Every row gives one point. Each copy is the shape, with its points in the same order, stretched, turned, moved and blurred by noise. Some copies are also mirrored. Which?

Shape (7 x 2)
[[47, -27],
[-8, 16],
[-14, 38],
[10, -39],
[-16, -6],
[-45, 17],
[-52, -69]]
Copy 1 (7 x 2)
[[37, -42],
[-13, 25],
[-15, 62],
[-7, -55],
[-23, -14],
[-44, 22],
[-78, -96]]
Copy 1 is: only turned
Copy 2 (7 x 2)
[[-17, -1],
[24, 3],
[29, -8],
[-9, 19],
[14, 16],
[39, 15],
[8, 63]]
Copy 2 is: only turned
Copy 3 (7 x 2)
[[75, 36],
[2, -36],
[-3, -68],
[17, 43],
[-13, -9],
[-52, -49],
[-76, 66]]
Copy 3 is: mirrored

Shape (6 x 3)
[[5, 47, 14],
[-31, -72, -24],
[-33, 29, -52],
[28, -41, -22],
[28, 8, 30],
[30, -24, 26]]
Copy 1 (6 x 3)
[[8, -73, 21],
[17, 87, -61],
[21, 17, 32],
[-30, 20, -13],
[-10, -69, -2],
[-13, -33, -23]]
Copy 1 is: mirrored
Copy 2 (6 x 3)
[[43, -6, 43],
[-101, 17, -48],
[39, 34, -14],
[-65, -33, -48],
[-9, -33, 29],
[-54, -40, 2]]
Copy 2 is: only turned

Shape (8 x 3)
[[-15, 8, -12],
[-41, -38, -29],
[-50, 3, -23],
[41, -23, -17],
[-44, 7, 3],
[79, -29, -12],
[-2, 19, 63],
[-57, -34, -32]]
Copy 1 (8 x 3)
[[-30, -2, -11],
[-55, -1, 39],
[-69, -7, -7],
[28, 21, 24],
[-60, -25, -6],
[71, 33, 32],
[-5, -52, -8],
[-76, -5, 32]]
Copy 1 is: mirrored
Copy 2 (8 x 3)
[[28, -17, -4],
[10, -49, 34],
[50, -45, -2],
[-26, 27, 37],
[23, -43, -12],
[-54, 57, 50],
[-52, -10, -40],
[27, -60, 32]]
Copy 2 is: only turned
Copy 3 (8 x 3)
[[20, 1, 0],
[58, -45, 31],
[65, 5, 19],
[-29, -32, -23],
[43, 15, 23],
[-76, -36, -34],
[-29, 44, 39],
[73, -43, 22]]
Copy 3 is: mirrored
Copy 4 (8 x 3)
[[11, -34, -1],
[54, -17, 40],
[11, -52, 47],
[49, -5, -72],
[-19, -18, 39],
[55, 15, -106],
[-75, 40, -4],
[52, -25, 64]]
Copy 4 is: only turned

Shape (9 x 4)
[[40, -53, 60, -14],
[10, 20, 33, 10],
[-13, -21, 12, 29],
[-46, -19, 38, 14],
[-2, 12, -49, 36],
[-2, 53, 53, 12],
[32, 2, -37, 14],
[42, -55, -41, -6],
[18, -2, -36, -49]]
Copy 1 (9 x 4)
[[19, 49, -7, -60],
[-7, -8, -14, -44],
[35, 20, 14, -7],
[68, 12, -20, -14],
[-13, -15, 46, 24],
[7, -53, -12, -67],
[-35, 5, 31, 1],
[-34, 59, 19, 17],
[-61, 28, -35, 5]]
Copy 1 is: only turned
Copy 2 (9 x 4)
[[-1, -99, -87, -76],
[-19, 15, -68, -9],
[-25, -15, 11, -27],
[-83, -32, 6, -12],
[43, 61, 47, -5],
[-59, 37, -92, 21],
[64, 34, 2, -22],
[95, -42, 26, -61],
[65, -6, -4, 30]]
Copy 2 is: only turned
